Each row is a point. Each copy is the shape, with its points in the same order, stretched, turned, moved and blurred by noise. Say if it was mirrored as well.

Shape (9 x 3)
[[ 2.3 -3.8 -0.4]
 [-4.6  1.3  7.6]
 [-0.5  5.0  3.5]
 [-4.5 -5.5 -3.6]
 [ 4.6  1.0  2.2]
 [-0.1 -3.1  3.9]
 [ 1.0  4.2  2.4]
 [ 3.4  5.6 -1.2]
 [-6.9  4.8 -0.2]]
Copy 1 (9 x 3)
[[ 3.8 -2.5 -0.9]
 [-3.1 -0.4  8.5]
 [ 0.2  4.5  5.0]
 [-3.2 -4.4 -3.3]
 [ 5.7  1.3  2.0]
 [ 1.3 -3.0  4.0]
 [ 1.2  3.5  4.1]
 [ 3.7  6.9  0.6]
 [-6.7  4.2  2.1]]
Copy 1 is: only turned
Copy 2 (9 x 3)
[[-5.4 -1.2 -0.1]
 [ 2.9 -2.2  8.3]
 [ 3.8  3.8  4.1]
 [-2.7 -6.5 -2.0]
 [-2.9  5.2  2.3]
 [-3.4 -2.5  3.8]
 [ 2.7  3.3  2.4]
 [ 2.7  6.4 -1.7]
 [ 7.4 -3.0  1.3]]
Copy 2 is: mirrored
Copy 3 (9 x 3)
[[-0.9 -2.6 -1.4]
 [-7.6  4.0  4.3]
 [-2.5  5.8  1.7]
 [-2.5 -7.1  5.2]
 [-1.0  3.1 -2.8]
 [-6.0 -0.4 -1.1]
 [-1.0  5.1  1.6]
 [ 4.2  5.4  0.7]
 [-1.4  2.5  9.9]]
Copy 3 is: mirrored

Shape (9 x 6)
[[-4.7 -5.1 -0.1  8.2  0.4 -1.7]
 [-3.8  0.4  6.2 -1.2 -0.2 -5.3]
 [ 4.1  1.1 -0.7  3.9 -1.5 -9.2]
 [-2.8  0.7  6.2  3.0  3.3 -1.7]
 [ 2.2  1.9 -0.7  4.9 -4.9 -3.5]
 [-0.1 -3.6 -2.5 -3.4  2.6 -1.7]
 [-0.6 -0.1  3.1 -0.6 -0.7  4.3]
 [-5.8 -4.6 -3.5  6.5 -3.1  3.5]
 [-3.4  2.5 -7.0 -4.3  5.9  2.7]]
Copy 1 (9 x 6)
[[-3.6 -5.3  1.9  9.7  0.4 -1.7]
 [-0.8 -0.9  6.0 -1.7 -0.6 -6.4]
 [ 2.7 -0.1 -3.7  4.3 -2.7 -9.4]
 [-0.6 -0.4  7.1  2.2  2.7 -4.3]
 [ 4.0  0.7 -1.2  4.7 -4.5 -3.4]
 [ 0.3 -4.4 -2.8 -3.1  3.8 -2.8]
 [ 4.3 -1.7  4.4 -0.7  1.6  1.8]
 [-4.0 -4.8 -1.0  6.2 -1.2  6.2]
 [-2.8  2.6 -3.2 -4.0  9.4  1.5]]
Copy 1 is: only turned
Copy 2 (9 x 6)
[[-2.1 -3.8  2.0  4.1  1.3 -3.5]
 [-1.0  1.2  5.5 -5.9  1.9 -2.9]
 [ 9.1 -0.8 -0.3 -1.6  1.6 -7.3]
 [-1.0  2.2  8.1 -0.4 -0.6 -2.3]
 [ 7.1 -0.4  0.2  0.6  1.8 -0.2]
 [-1.2 -1.9 -2.1 -4.0 -6.4 -3.0]
 [-1.1  0.4  3.3 -2.0 -3.8  3.5]
 [-3.5 -5.5 -2.0  5.3  0.7  3.3]
 [-4.9  4.5 -7.0 -2.3 -7.1 -0.4]]
Copy 2 is: mirrored
Copy 3 (9 x 6)
[[ 0.6  6.6 -0.3 -2.8  9.4  0.3]
 [-3.5  0.7  6.5 -0.6  3.1 -4.8]
 [ 5.7  5.6 -1.9  1.4  4.1 -9.0]
 [-1.4  1.1  6.9  2.0  7.7 -1.4]
 [ 5.4  8.1  0.0 -0.4  0.6 -3.0]
 [ 0.5 -4.0 -2.9 -1.6  3.1 -2.6]
 [ 2.2 -1.1  4.2 -0.5  0.2  2.7]
 [-1.1  5.7 -3.0 -3.3  4.7  5.6]
 [-2.4 -5.1 -5.1  7.6  0.6  1.1]]
Copy 3 is: mirrored
Copy 4 (9 x 6)
[[ -3.7  -3.2   0.8   8.3  -2.3  -5.5]
 [ -0.3   2.3   7.4  -1.8  -0.9  -8.0]
 [  7.3   2.1   0.0   4.3  -2.3 -10.1]
 [ -1.4   1.8   6.7   2.5   3.3  -5.4]
 [  4.9   3.3   0.5   5.5  -4.6  -4.1]
 [  1.3  -2.8  -1.9  -3.4   1.0  -4.7]
 [  0.2   0.8   4.2  -0.7   0.6   2.3]
 [ -5.0  -2.3  -1.7   6.4  -5.5   0.5]
 [ -2.9   2.5  -6.2  -5.2   5.0  -1.3]]
Copy 4 is: only turned

Shape (13 x 8)
[[-5.6  2.2  2.3 -3.5 -3.5 -6.6  0.1  4.5]
 [ 4.6 -0.9 -5.7 -8.2 -1.4  0.4  1.7  1.0]
 [-7.0  1.3  0.8  1.7  4.2  3.3  0.1  0.4]
 [ 0.8 -2.4  1.0 -1.2 -4.2  0.3 -1.1 -6.5]
 [-0.6 -3.5  5.3  2.9  2.0 -6.6  7.7 -5.9]
 [ 3.3  4.7 -0.5 -8.2 -1.7  0.5  6.4  3.5]
 [ 0.8  5.6  0.2  2.8  2.5  2.1  5.0 -4.3]
 [-5.7 -3.7  0.4 -0.5  0.6 -5.6 -5.4 -5.3]
 [ 5.6  0.8  3.9 -2.2 -3.7  2.8 -0.5  2.6]
 [ 5.6  1.6  6.9 -0.1  4.8  3.6  5.3 -5.9]
 [-5.8  1.2 -2.9 -1.4 -3.2 -1.1  4.8 -4.2]
 [ 5.6 -3.5 -4.8 -0.2  3.2 -4.2 -2.1  4.7]
 [ 5.3  4.5  2.0  1.8 -3.0 -2.5 -4.5  1.5]]
Copy 1 (13 x 8)
[[-3.7  1.9  2.6 -2.7 -1.7 -8.8 -2.0  1.9]
 [ 5.8  0.7 -4.1 -3.5 -4.4  1.5 -3.9 -0.8]
 [-7.9  1.7 -0.4  1.2  2.9  3.1  0.2  1.1]
 [ 1.1 -2.3  3.4  0.2 -2.6  3.9 -3.4 -6.6]
 [ 2.2 -1.6  3.9  0.6  6.4 -2.7  6.2 -9.3]
 [ 5.3  3.0 -0.6 -6.5 -6.1 -0.5  1.8  3.8]
 [ 0.0  5.8  2.3  1.9  0.6  6.9  5.7 -2.9]
 [-5.3 -0.4  1.6  0.3  5.2 -2.4 -6.5 -7.6]
 [ 4.5 -0.3  6.7 -0.1 -3.1  1.4 -1.2  3.2]
 [ 5.8  2.8  5.8 -2.7  3.3  7.9  5.0 -1.9]
 [-3.6  0.4 -1.2 -0.6 -3.7 -0.1  2.0 -5.4]
 [ 6.8  0.3 -4.6  3.8  2.4 -2.5 -5.3  1.6]
 [ 3.5  5.2  6.7  4.4 -0.8 -0.1 -5.0  2.8]]
Copy 1 is: only turned
Copy 2 (13 x 8)
[[-3.5 -0.9  1.0 -4.7 -6.3 -7.2  0.2  3.3]
 [ 7.9 -3.5 -5.0 -6.4  1.4 -4.4  0.1  2.1]
 [-4.8 -0.8 -1.0 -1.3  0.7  3.4 -0.8 -0.2]
 [ 3.8 -6.0 -0.8 -1.8 -3.3 -1.6  0.9 -7.3]
 [-1.4 -6.6  4.1  4.3  0.4 -4.9  8.7 -1.9]
 [ 7.4  0.1  2.3 -6.7 -0.5 -2.5  2.5  5.5]
 [ 3.3  2.3  2.0  1.7  1.9  2.8  3.3 -3.0]
 [-5.1 -5.7 -2.5 -1.9 -0.9 -6.4 -1.5 -6.7]
 [ 7.4 -3.9  2.4 -1.0 -3.9 -0.1 -3.4  1.8]
 [ 6.4 -4.4  7.9  2.1  4.5  3.3  2.3 -2.3]
 [-0.6 -0.7 -2.7 -4.2 -3.1 -1.5  6.4 -3.8]
 [ 3.0 -3.4 -6.7  2.2  3.0 -7.1 -4.0  4.9]
 [ 5.3  1.0  1.4  2.2 -3.6 -4.1 -5.8 -1.4]]
Copy 2 is: only turned
Copy 3 (13 x 8)
[[ 0.1  2.3 -1.1 -2.2 -2.2 -8.2 -1.6  4.0]
 [ 8.3 -2.1 -7.8 -3.5 -3.4  2.8 -0.8 -0.6]
 [-2.8  3.1  0.9  0.8  4.2  2.5  2.5  2.1]
 [ 0.8 -1.9  1.0  1.0 -3.4  1.5 -2.1 -7.2]
 [ 4.5 -5.4  5.6  6.9  1.6 -5.0  4.5 -3.7]
 [ 9.3  3.2 -4.3 -3.5 -4.9  0.8  5.8  1.7]
 [ 3.0  5.5 -0.1  5.0  2.1  2.4  5.7 -3.7]
 [-3.0 -2.4  2.3 -0.4  3.7 -4.7 -5.2 -4.9]
 [ 6.4  2.1  1.1 -0.1 -6.4  4.0 -2.7  1.8]
 [ 9.1  1.4  7.1  3.1  0.7  4.7  6.3 -3.9]
 [-2.5 -0.7 -3.8  1.1 -1.9 -2.1  4.1 -4.1]
 [ 8.9 -2.5 -4.5  3.4  2.9  0.3 -6.6  3.1]
 [ 5.0  6.0  0.4  3.3 -3.1 -0.9 -6.9 -0.4]]
Copy 3 is: only turned

Shape (12 x 9)
[[ 1.5  5.7 -0.1 -4.5 -4.5  1.6  0.7 -0.6 -0.6]
 [ 4.2 -3.5 -0.4  3.3  5.1 -2.9 -3.3 -5.2  0.9]
 [ 0.3  3.0 -1.1 -1.6 -0.1 -4.9 -2.2  2.8 -0.2]
 [-2.4  1.6 -3.3 -0.7 -1.5  0.5  2.9  1.2  1.5]
 [-0.1  4.7 -1.8  1.0  2.9 -4.9  1.4 -3.6  3.9]
 [ 8.6 -4.5 -8.8  1.0  3.2  0.0 -1.7 -1.5  0.9]
 [-3.7  5.2 -1.4  4.0 -5.5 -3.5 -3.6 -4.8  0.6]
 [ 5.7 -5.5 -6.1 -2.8  2.0  2.6  6.3  7.6 -6.6]
 [ 4.6 -0.8 -3.9 -2.5  4.8  6.3  6.9  6.1 -8.0]
 [ 5.4  5.7 -4.6  6.2 -2.2 -5.5 -0.8 -0.4  0.1]
 [-0.7  6.2 -5.3  1.1  2.3 -1.0 -3.2  1.5 -0.7]
 [ 1.7  0.8 -6.6 -5.0  1.6 -0.7  4.7  1.2 -7.6]]
Copy 1 (12 x 9)
[[  1.0   3.7   0.4   2.5  -4.4   2.1  -5.7  -3.2  -1.1]
 [ -0.5  -3.0  -0.6   1.9  -4.1  -7.4   3.7   4.1  -0.7]
 [  2.4   2.4  -0.5   2.9   2.2  -3.3  -5.1   1.2  -1.3]
 [  1.0   0.1  -4.5   1.6   0.7   3.3  -2.3  -3.1  -0.9]
 [ -1.3   4.7  -3.9   3.5  -0.1  -3.6   1.5  -0.1   1.7]
 [  6.7  -3.4  -6.2   2.8  -5.6  -3.8   3.4   2.4  -5.4]
 [ -5.2  -1.1  -1.4   7.5  -2.1  -3.9  -5.8  -4.1  -0.4]
 [ 11.5  -2.2  -2.2  -1.8   1.9   3.7   1.1  -2.5  -9.2]
 [  7.3   1.2   0.2  -1.5   2.1   6.5   1.9  -1.5 -10.4]
 [  4.6   1.9  -2.4  11.6  -0.7  -6.5  -1.0  -1.6  -3.0]
 [ -0.8   2.9  -3.5   4.4   2.3  -1.2  -3.8   2.0  -5.6]
 [  4.1   2.7  -2.9  -3.1   1.5  -1.1   0.2  -5.4  -9.3]]
Copy 1 is: mirrored
Copy 2 (12 x 9)
[[ 1.5  5.2 -4.0 -4.3  2.6  3.5  1.4  0.5 -0.1]
 [ 1.6 -1.5  3.1  1.4 -1.3 -4.5 -7.0 -4.4 -2.0]
 [ 0.4  3.2 -1.3 -1.5  2.3 -2.8 -1.9  4.8 -0.7]
 [-1.4  1.1 -4.0  1.1  1.1  0.1  2.6  1.0  2.1]
 [ 0.1  3.2 -0.1 -1.5  3.7 -6.9  1.1 -2.2  2.8]
 [ 3.8 -2.7 -7.0  3.5 -3.6 -3.4 -6.4 -4.2 -3.6]
 [-5.1  3.6 -0.1 -1.2 10.1 -0.8 -2.0 -2.1  0.3]
 [ 6.8 -4.1 -5.9  5.3 -6.9  2.7  4.1  5.1 -6.0]
 [ 5.7  0.9 -3.7  6.3 -9.0  3.3  6.7  3.0 -7.0]
 [ 3.8  4.8 -2.8  4.1  8.0 -3.9 -3.0 -1.0 -1.4]
 [-2.9  6.2 -3.7  1.9  1.1 -3.5 -1.0  1.1 -2.4]
 [ 3.4 -0.5 -5.6 -1.6 -1.6 -1.6  6.0  1.9 -7.3]]
Copy 2 is: mirrored
Copy 3 (12 x 9)
[[ 2.8  5.9  1.7 -4.2 -3.5  0.9 -0.3 -0.5 -0.3]
 [ 3.0 -1.2 -0.5  2.2  9.6  0.3 -2.6 -5.6  2.0]
 [-1.2  4.0  0.2 -1.2 -0.1 -4.7 -3.8  0.0  1.7]
 [-1.2 -0.2 -1.7 -1.8 -2.6 -0.9  1.7  1.6  2.0]
 [-1.5  5.3 -3.3 -0.3  3.6 -2.3  3.1 -4.9  4.1]
 [ 9.3 -3.3 -3.4 -0.5  8.3 -0.7 -2.1  2.8  4.5]
 [ 0.7  4.6 -5.2  1.7 -5.3 -2.4 -3.2 -8.4 -0.2]
 [ 4.4 -7.5  2.5 -4.0  4.7 -2.6  2.0 12.8 -2.5]
 [ 1.9 -4.0  0.3 -3.8  6.5  1.4  3.4 12.2 -5.8]
 [ 6.1  5.3 -4.1  3.7  2.1 -7.4 -0.6 -1.0  0.0]
 [-1.1  6.1 -6.6  0.2  1.4 -1.0 -3.5  1.8  0.0]
 [ 2.1 -1.4 -2.6 -8.1  3.9 -4.2  2.1  5.4 -3.5]]
Copy 3 is: only turned
Copy 4 (12 x 9)
[[  3.7   4.2  -1.1  -1.1  -2.6   2.9   0.6  -1.3  -4.1]
 [  0.9  -4.8  -0.7   3.3   2.1 -11.1   0.4  -0.9   5.2]
 [ -1.1   4.7  -1.0   2.2  -5.0  -3.5  -2.2   4.2   0.7]
 [ -1.4   0.4  -0.7   0.0  -2.0   2.7   2.6   1.5   0.8]
 [ -3.6   4.9  -1.0   0.3   1.1  -3.1   3.9  -0.1   4.0]
 [  2.8  -7.1 -10.3   3.2   2.2  -5.0   0.9   2.2   5.5]
 [ -3.8   5.6  -1.2   5.7  -1.9  -0.6   0.7  -6.7  -4.3]
 [  2.6  -9.7  -2.6  -0.4  -1.1   0.6   2.6  11.8  -1.9]
 [  5.1  -7.2  -1.3  -2.5   4.4   2.8   2.3  12.1  -4.5]
 [ -0.9   6.0  -4.8   9.5   0.4  -2.1   3.3   0.6   1.3]
 [ -3.0   4.0  -3.6   0.7   1.9  -0.5  -3.2   3.5  -1.6]
 [ -0.1  -3.7  -4.4  -4.4  -0.2  -1.2   4.6   7.8  -6.0]]
Copy 4 is: only turned
